Every row gives one point. Before rounding, the points of a table are all equally far from one centre. They may lie mostly on one side of it. Where is the centre, to within rounding?

Points:
[44 -30 -4]
[20 -20 87]
[5 -23 84]
[-17 -48 25]
[13 21 42]
[10 -72 44]
[5 -34 83]
Centre: [24 -26 39]

Points (14 x 11):
[-43 -52 12 6 62 -4 -60 2 67 -63 -39]
[-26 28 -40 -2 29 21 -21 5 63 -26 -13]
[-14 -13 -62 -54 9 -25 -96 -33 16 -13 -4]
[4 -79 16 -35 60 4 -30 -17 88 -55 0]
[-14 32 -69 -33 36 2 -72 22 2 -78 19]
[-35 -96 -36 -36 32 -19 -70 43 34 -18 -4]
[34 -25 -10 -63 48 57 -38 -14 33 -48 42]
[2 -50 -40 -44 72 -37 -90 -15 89 -26 25]
[38 -8 -50 -57 90 -48 -38 40 74 -34 10]
[62 13 24 -26 75 -35 -40 14 -23 -49 58]
[-41 -20 -12 -23 43 5 -12 -67 -5 -63 -18]
[13 -29 -1 -57 83 16 -32 -8 45 10 65]
[26 -51 1 -98 85 2 -9 2 22 -40 -19]
[34 -51 -21 -36 31 -59 9 41 51 -8 -27]
Centre: [7 -28 -15 -20 51 -23 -42 4 15 -40 9]

Points:
[8 -81 -18 25 23 15 82 34 -17 32 30 -4 -45 51 55 -5 33 -28 -4 -32]
[76 -28 -44 -61 70 -20 36 43 -70 -29 43 -27 18 14 -6 17 4 -23 -49 14]
[34 -57 28 -13 87 -12 22 5 42 -35 55 -11 -25 69 25 13 -33 -33 -34 -22]
[36 -91 8 -49 61 -6 2 50 -20 17 62 10 -63 50 7 -17 10 -8 48 35]
[33 -29 -52 -74 65 -51 57 34 -34 -2 -16 39 -9 -35 -9 -9 10 -21 22 -16]
[66 -32 -54 -10 48 -32 16 62 -15 10 -13 -42 -24 11 15 -49 1 -82 40 0]
[33 34 38 17 31 1 8 62 0 -36 -18 24 -50 91 -34 -53 5 -18 -20 -37]
[49 -47 -20 -50 65 38 -52 48 -12 -50 -7 5 -42 4 41 -50 -28 23 10 -25]
[63 -11 -9 -47 -23 -6 62 -12 -45 -31 32 -62 13 23 7 28 33 5 -28 -30]
[51 -26 30 -50 63 45 5 80 20 -68 74 -31 16 0 -42 6 -18 -79 -14 -34]
[69 8 -14 30 75 49 46 46 15 52 40 -2 42 9 6 -2 0 -2 4 -18]
[70 -4 52 35 -2 64 53 27 43 -30 -10 23 17 14 -12 6 -3 -58 47 38]
[75 -6 14 47 63 -35 47 6 25 -35 -7 50 8 -13 -21 -16 11 -15 31 39]
[13 -35 -4 -35 33 0 -13 -25 21 -63 102 -38 26 36 -30 -5 -17 -18 -3 -55]
[53 8 -13 -56 -10 12 48 4 -33 -49 33 30 -49 14 3 31 12 5 21 -77]
[121 -44 -28 -46 20 8 14 80 27 5 33 -16 -4 20 -11 -4 15 -21 19 -42]
[35 14 4 -88 19 33 51 55 34 -30 39 79 -27 -19 -33 -24 -27 -37 11 -24]
[31 -4 -4 -73 25 -22 -33 51 -20 -62 41 20 -47 36 -5 34 46 -5 -69 -29]
[8 -19 -58 2 46 -36 48 -1 -41 -9 60 11 -9 43 35 -1 -12 -6 73 4]
[4 -27 -7 -39 38 -38 -4 39 -15 2 22 54 -75 23 -1 9 -48 -76 -48 14]
[70 -13 -7 -3 25 38 -17 36 -42 -7 -43 33 -53 -23 3 -68 -23 -79 -5 -8]
[14 -10 37 -68 31 -76 3 59 -16 -15 65 37 28 -5 15 52 -32 -24 0 -27]
[27 22 -9 25 59 -37 -3 65 -4 -25 11 -16 18 39 -48 11 38 -71 75 -20]
Centre: [9 -26 11 -15 17 13 10 38 -14 -25 20 11 11 12 2 -15 13 -29 -1 -1]

Points, 31 rows:
[35 0 -5 -17 18 -89 -14 26 -37 18 33 -1 61 23 89 20 -82 13 50 -59 -25 -7 19 -76]
[31 9 33 -15 -8 -39 -14 -15 -45 59 34 -14 29 -16 49 85 -58 34 54 -64 -10 26 17 -38]
[56 0 -72 -26 31 -81 -57 56 -40 1 54 -30 12 63 56 50 -43 33 22 -20 -5 2 37 -45]
[57 0 -17 11 -14 -84 -60 14 -1 16 44 15 36 -14 58 51 -26 -2 78 -14 5 -5 -3 -71]
[42 2 -38 -15 53 -42 -39 7 -20 1 32 -43 63 1 55 25 -80 -2 49 -54 -21 13 60 -95]
[27 -31 -31 -12 15 -54 -58 2 -20 -25 8 -58 54 -12 70 18 -37 30 38 13 -25 3 -17 -94]
[91 -21 -1 19 -30 -68 0 5 -5 -21 60 -11 54 3 84 17 -89 34 33 -44 -9 -6 9 -68]
[29 11 -88 9 -17 -59 -75 -33 -47 -11 34 -11 14 31 86 45 -25 38 23 -47 22 -21 -11 -33]
[-12 5 -63 22 17 -38 -11 -11 -30 17 82 -28 16 15 60 -7 -31 29 22 -37 2 -19 -32 -55]
[19 -28 -12 -25 6 -62 -52 -37 -47 14 4 -34 67 13 94 2 -44 42 10 -45 -10 -22 -51 -50]
[46 -28 -27 -12 -15 -69 14 -34 -60 7 66 -46 28 23 76 32 -61 13 33 -37 -13 -27 60 -52]
[40 -56 -7 -50 6 -60 -27 -40 -2 -17 42 -28 19 1 35 64 -76 29 16 -66 -39 1 19 -64]
[33 17 -37 -30 -20 -68 -64 -12 -51 -41 51 36 2 26 70 28 -31 -20 43 -67 -26 4 20 -56]
[42 -18 -1 -27 14 -56 -59 -30 -18 -6 64 -33 14 46 44 5 -100 -10 22 4 -6 -43 -14 -44]
[65 -16 -8 0 26 -91 -15 37 -41 -51 29 3 15 23 63 12 -11 21 60 -51 3 51 -13 -50]
[13 -10 -44 -12 -30 -79 -32 -26 -11 -9 49 -9 54 14 43 12 -86 37 37 -65 16 -15 -15 -51]
[22 40 -44 -29 -23 -79 -35 -25 -6 3 33 -7 15 28 63 8 -55 -31 23 -29 -1 -52 -11 -44]
[65 -8 -33 55 4 -46 0 -30 -49 -2 61 12 20 30 99 -15 -92 17 13 -33 6 10 -10 -81]
[18 -2 -9 -17 -30 -74 -40 -15 7 -34 55 -41 42 -28 118 0 -69 16 5 -30 18 -11 -20 -57]
[66 1 -40 11 -45 -44 -13 -14 -28 7 56 -15 47 31 64 -10 -56 9 24 -56 -59 -21 -11 -38]
[24 -41 3 -23 21 -62 4 -32 -39 3 66 -13 58 -28 89 31 -36 5 43 -38 -37 -11 3 -63]
[40 -6 20 5 -12 -48 -59 -24 -6 9 37 -20 27 5 45 17 -43 24 19 -52 -57 -4 55 -121]
[13 -34 -12 -17 41 -35 -79 -31 -29 15 23 -8 60 11 37 0 -23 41 53 -27 -45 -42 21 -41]
[10 28 -29 21 -10 -84 -31 -18 -38 29 51 7 40 -22 85 32 -61 3 49 -28 -12 12 29 -85]
[69 -8 -40 -29 11 -77 -23 2 -61 -10 103 -44 31 24 65 32 -48 37 -10 -38 -5 -17 55 -71]
[37 15 -11 -9 16 -78 -56 -35 -22 2 49 -29 38 -2 37 25 -32 19 38 -46 -12 24 -37 -100]
[37 36 21 30 -8 -56 -61 -42 -53 58 52 3 58 -5 74 15 -68 46 -2 -49 -40 17 30 -55]
[21 -7 -15 -13 -32 -68 -22 -22 -54 -2 45 -5 21 -33 87 38 -64 45 32 -16 -24 -11 -16 -88]
[-16 -8 27 -30 12 -79 -6 -6 -25 -15 29 -4 29 36 87 -31 -46 19 47 10 -14 -20 21 -39]
[52 -4 -38 -14 22 -54 -39 4 -23 37 27 19 48 33 78 6 -73 13 86 -40 32 10 -8 -87]
[65 -23 -5 -45 25 -102 -39 0 -76 7 -14 26 45 16 90 51 -75 33 2 -47 -6 -7 7 -70]
Centre: [48 -10 -10 -13 10 -23 -35 0 -20 9 19 4 18 5 60 11 -35 16 -17 -23 18 21 29 -30]

Points:
[31 6 -31 -41 1 89 9 -69 -11 6 41 -23 54 -45 -24 0 -47 -21 -39 50 -69 -21 20 -25]
[114 24 18 8 -47 66 31 37 -57 -2 -18 6 43 -72 0 -44 -58 5 -53 50 -31 -9 2 -42]
[48 26 -9 -92 -10 69 -27 -2 -16 -10 -9 -68 36 -107 -16 -9 -23 7 -69 28 -43 3 -11 -41]
[86 30 -4 -66 25 114 24 -55 7 -19 -1 -45 29 -64 17 -57 13 -9 -37 89 -19 13 -8 -47]
[32 2 13 -73 44 39 -6 21 -36 -16 -11 -1 58 17 -33 -21 -54 16 -60 -3 -72 19 11 6]
[8 82 -44 -28 -12 29 -25 0 -42 -37 -24 -36 66 -27 -21 -32 -3 -27 -34 65 -34 50 33 -63]
[29 27 9 -87 38 78 -4 66 0 -28 28 -59 63 -70 -28 -15 7 -31 -67 52 -35 -21 39 -42]
[62 -8 -20 -86 -17 33 5 -28 5 -4 -12 6 26 -73 -46 -58 -65 -8 -32 41 -72 -38 29 -47]
[32 89 -26 -71 11 59 13 -2 -20 -26 -30 -36 31 -83 -24 -39 -39 30 -77 7 27 2 -20 -36]
[46 -9 -29 -1 -66 46 89 11 5 16 33 -56 -7 -59 -82 -33 -45 -22 -85 -5 -31 -5 18 -31]
[26 40 14 11 17 96 -17 -62 41 -36 11 -26 -41 -41 -13 13 -22 29 2 27 16 -14 -2 -31]
[58 -7 2 -5 34 76 72 -42 -12 -34 -10 -41 35 -62 -45 -4 -68 -22 -93 36 -56 36 27 -5]
[22 45 25 -61 21 107 49 3 36 -33 15 25 17 -20 -75 -4 -42 16 -61 40 -59 -31 12 -38]
[27 25 8 -68 53 93 5 -5 -44 -58 -19 -59 49 -67 -20 5 -31 -58 -62 35 -28 -57 5 -40]
[38 45 -65 -69 -14 48 33 -44 -12 -61 -9 -45 48 -81 -55 -30 -49 6 -53 24 -30 19 7 -76]
[35 53 -73 13 -26 93 18 -33 47 -2 -41 -49 13 -41 -5 -6 -6 -38 -52 83 0 -48 -28 -35]
[63 -5 1 -7 -8 55 8 -18 -25 -63 54 -12 33 24 -60 16 22 -31 -45 2 -105 8 -3 -79]
[7 37 44 -75 -30 30 13 -29 16 -22 1 -96 7 -12 -49 -8 -42 -16 -35 46 -65 -45 5 -36]
[18 91 19 -53 19 50 66 14 -11 -24 -12 -52 -26 -37 -27 -2 -17 -36 -51 35 14 15 104 -9]
[68 46 -60 -72 27 110 -27 2 -5 -40 7 10 -17 -48 -29 0 -46 -41 -50 4 -97 -32 17 12]
[65 8 23 -89 10 51 56 6 -8 -16 -20 -45 50 -65 -60 45 -7 -37 -59 -18 -49 6 22 -51]
[68 20 -6 -56 -21 16 20 5 -41 -10 -49 -120 36 -58 -1 37 -22 33 2 48 -37 -10 -1 -37]
[47 42 -72 -38 -1 83 -52 27 -28 -57 22 -45 63 -26 -5 2 6 -49 -38 59 -72 -52 21 -39]
[36 33 -19 -34 -10 66 -29 -1 -16 -7 -35 -40 53 -78 17 -15 -30 -14 -84 46 28 -5 19 -18]
[61 -11 -17 40 32 14 83 -19 11 13 20 -16 64 -70 -18 14 -42 -55 -27 5 -57 23 44 -15]
[40 59 -34 -69 -3 54 11 -5 -9 -56 2 -44 27 -51 3 -53 -98 -8 -59 66 -40 46 20 7]
[72 47 -43 -91 -28 38 -32 21 26 -33 -69 -12 25 -57 -26 -5 -27 30 -58 46 -25 -7 11 -30]
[51 29 6 -62 -26 -4 -11 -24 -58 -36 -8 -69 13 -25 -30 1 -60 -9 -46 83 -32 -17 21 -52]
[71 84 -18 -43 -4 18 7 -2 -34 -19 -35 -27 -12 -12 -46 -14 -55 -18 -72 60 -104 -18 46 -54]
[33 41 -33 -117 1 19 55 2 16 -15 2 -23 -13 -16 -52 39 -37 4 -78 40 -30 0 -8 -61]
[76 44 6 -39 2 64 9 -8 2 -46 -30 -71 47 -80 -73 -19 -56 -50 -66 25 -84 -29 26 -34]
Centre: [47 24 -24 -13 7 35 46 21 -9 -44 -2 -26 -11 -36 -13 -28 16 -14 -16 25 -42 -12 -6 -4]

Points:
[31 45 -13 24 46 14 5 -98 -31 -2 -69 -54 14 -75 21 50 -47 -29 0 -1 34 -61 32 -93]
[33 12 -51 31 -7 14 -30 -90 -20 14 -42 -19 27 -44 -6 23 -102 -70 50 46 -19 -49 42 -26]
[29 32 -87 40 7 11 -1 -43 -17 -9 -59 -19 -62 -63 -30 52 -33 -19 -25 27 -26 -26 14 -51]
[13 47 -58 57 10 -7 48 19 -12 21 7 -71 8 -74 14 29 -11 -34 4 -6 -3 -62 28 -42]
[11 32 -29 -3 8 -9 -4 -75 -62 -24 -42 -11 1 -33 9 37 -26 -66 -10 14 -18 -15 35 -103]
[45 18 -68 93 26 20 12 -79 -26 37 -28 -39 -14 -17 -33 44 -36 -48 6 64 -20 -67 10 -22]
[-20 31 -69 32 -38 0 21 -45 5 33 -68 -26 3 -45 -30 57 -86 -86 9 41 -1 -17 31 15]
[1 69 -43 30 18 40 -8 -43 -60 51 -46 -41 -10 -54 -15 77 -82 -46 -19 -8 -15 -10 65 -23]
[14 46 -84 -13 0 3 -22 -121 16 20 -28 -40 -23 -20 -29 77 -22 -33 26 26 -19 -31 42 -88]
[30 7 -50 63 6 41 49 -84 -6 14 -52 -48 -38 -62 -9 68 -44 -52 -41 24 -20 -47 9 -28]
[30 34 -27 25 -2 54 -19 -64 -7 25 -50 -37 -15 -21 12 96 -70 -89 40 57 24 -54 8 -67]
[51 36 -49 26 7 12 20 -95 18 -9 -56 -12 -15 -67 51 57 -18 -56 3 47 15 -52 23 -85]
[21 -15 -11 7 25 -23 29 -47 -19 33 -94 -7 24 -45 34 39 -70 -29 -30 2 2 -58 60 -48]
[31 -28 -46 51 -8 17 -18 -63 -13 36 -65 -28 12 -47 -4 19 -36 -55 -48 27 -16 -39 2 -66]
[-15 59 -19 23 -1 34 46 -87 -42 19 -28 5 45 18 31 44 -102 -58 -13 33 37 -53 23 -56]
[14 2 -29 2 31 16 17 -97 -11 6 -73 -2 -51 -16 16 3 -62 -66 -11 -20 31 -14 42 -76]
[-11 -30 -59 4 29 -3 11 -81 -4 29 -55 -29 -17 -75 -6 84 -69 -61 -1 8 17 5 22 -71]
[42 -24 -34 50 -30 -25 -12 -61 -23 16 -89 -3 -1 -34 -35 48 -48 -35 6 26 16 -32 43 -86]
[16 34 -59 67 -46 31 9 -79 -27 8 -40 -43 -10 -82 13 46 -48 -68 -9 36 28 -10 9 -54]
[-3 30 -42 53 -38 29 -6 -53 -27 3 -42 -10 -67 -31 -33 53 -41 -51 6 -4 4 -78 50 -84]
[37 39 2 34 -17 2 -2 -75 -33 68 -65 -4 -29 -66 29 49 -22 -55 2 10 -33 -67 76 -33]
[10 25 -18 72 -13 46 58 -44 -39 48 -53 -28 -10 -71 19 46 -62 -30 15 -2 4 -76 62 -51]
[7 -12 -40 21 11 41 1 -11 -42 40 -47 -17 25 -29 -15 59 -33 4 -18 19 -45 -81 17 -78]
[60 9 -49 51 3 -16 26 -74 -9 23 -17 -46 -27 -55 -27 66 -61 -36 -26 -5 17 -54 54 -84]
[34 -14 -32 25 -14 13 27 -48 -15 41 -72 -9 3 2 -18 48 -76 -62 -13 64 6 -35 34 -67]
[56 33 -29 27 -8 33 5 -68 -2 46 -65 -34 7 -11 -19 86 -13 -45 19 34 -23 -70 -3 -105]
[59 34 -91 37 -43 24 23 -58 -6 19 -60 -48 -9 -24 -11 49 -19 -30 28 11 14 -30 77 -32]
[17 50 -52 5 17 -21 2 -69 -21 -6 -76 17 -36 -39 -12 78 -76 -83 -16 -6 21 -44 29 -49]
[52 40 -47 -3 15 24 20 -41 -39 1 -76 -31 -5 -8 39 56 -40 -57 24 32 6 -62 24 -62]
[27 25 -42 20 0 45 -16 -84 -24 13 -78 41 -26 -71 -14 77 -49 -68 6 57 -21 -30 0 -10]
[-12 32 -50 54 -29 -31 1 -46 -44 14 -18 -40 -19 -56 61 64 -10 -76 51 -4 -23 -34 43 -29]
Centre: [-3 35 9 34 11 9 -3 -58 26 16 -7 1 7 -17 -5 51 -25 -3 22 -3 14 -15 12 -12]
